Every row gives one point. Any point is a mix of the corners, with weights that add up to 1. It lies inside the corners' shape when no weight is negative. Say inside or outside, and name the corners with a negative weight.

Corners:
(1): [15 14 -5]
(2): [-9 -9 -33]
(3): [-16 36 -2]
(4): [20 -60 2]
Points:
[12 -13 -12] -> outside (3)
[6 -32 -13] -> inside
[-3 33 -12] -> outside (4)
[6 -36 -9] -> outside (1)
[5 -20 -2] -> inside
[-3 -12 -11] -> outside (1)
[9 -31 -8] -> inside
[-10 20 -3] -> inside

Corners:
(1): [35 6 15 -2 23 7 -14 -25]
(2): [24 -23 1 -19 35 -1 -17 -1]
(3): [-33 -26 -18 -12 -2 -9 45 -15]
(4): [-47 -5 35 27 6 10 38 26]
(5): [-50 17 -2 -41 -9 -22 0 -9]
(6): [31 4 22 60 17 -9 -22 -1]
(7): [-15 19 8 -46 7 -20 32 7]
(8): [26 2 -24 9 39 1 4 -17]
(9): [43 37 -2 43 13 24 10 32]
Points:
[11 8 9 16 13 0 3 -5] -> outside (2)
[-53 13 10 -8 -12 -11 27 12] -> outside (1, 2, 8)
[-7 -9 8 2 15 -8 6 -6] -> outside (9)
[2 -3 -5 -5 21 -4 5 -2] -> outside (1)
[-31 9 10 -37 10 -13 9 -4] -> outside (3, 6, 9)
[-2 -1 17 -3 21 -8 -10 -7] -> outside (3, 9)
[-3 11 4 -6 10 -5 9 -5] -> outside (2)

Corners:
(1): [-48 -5 7 34 -36 11 -30 0 6 -10 2]
(2): [-18 -20 -10 24 -8 -2 -25 12 16 26 -21]
(3): [-3 28 0 -10 -4 -2 9 -19 14 42 -29]
(4): [19 36 13 0 25 -20 -2 -3 -17 -27 41]
(5): [-19 19 19 -8 12 -32 10 -19 -14 -11 14]
(6): [-37 -15 2 27 -2 21 -30 -2 25 5 -27]
(7): [30 -5 -6 -36 10 -18 5 -3 28 6 -19]
(8): [16 10 -4 -35 -5 -6 32 -4 -20 -9 -22]
(9): [-60 -44 -18 43 -45 48 -24 -16 11 27 -15]
(10): [-11 6 -21 -12 -1 21 1 20 29 4 -2]
(11): [-1 17 22 -17 -13 12 29 11 6 15 -7]
(12): [6 13 6 -35 17 -16 -23 -3 -34 -26 36]
Points:
[-4 16 10 -3 9 -7 -4 -10 -16 -2 11] -> outside (1, 7, 10)
[5 14 4 -20 6 -11 0 -2 1 -2 -1] -> outside (9)
[-6 -1 -2 -4 -7 4 -7 -2 10 7 -12] -> outside (5)
[25 26 8 -41 18 -21 12 -1 -10 -4 10] -> outside (1, 6, 9)
[-17 8 3 0 -4 0 -5 -5 -3 1 1] -> outside (7)
[-15 -10 -5 -9 -2 -6 -16 -4 -4 -9 3] -> outside (3, 4, 11)
[-14 11 5 1 -7 -2 -6 -2 -9 -2 7] -> outside (6, 7)
[-17 0 6 11 -12 4 -3 -7 9 9 -15] -> outside (10, 12)
[-16 1 1 4 -5 6 -3 -4 0 8 -4] -> outside (1, 7)
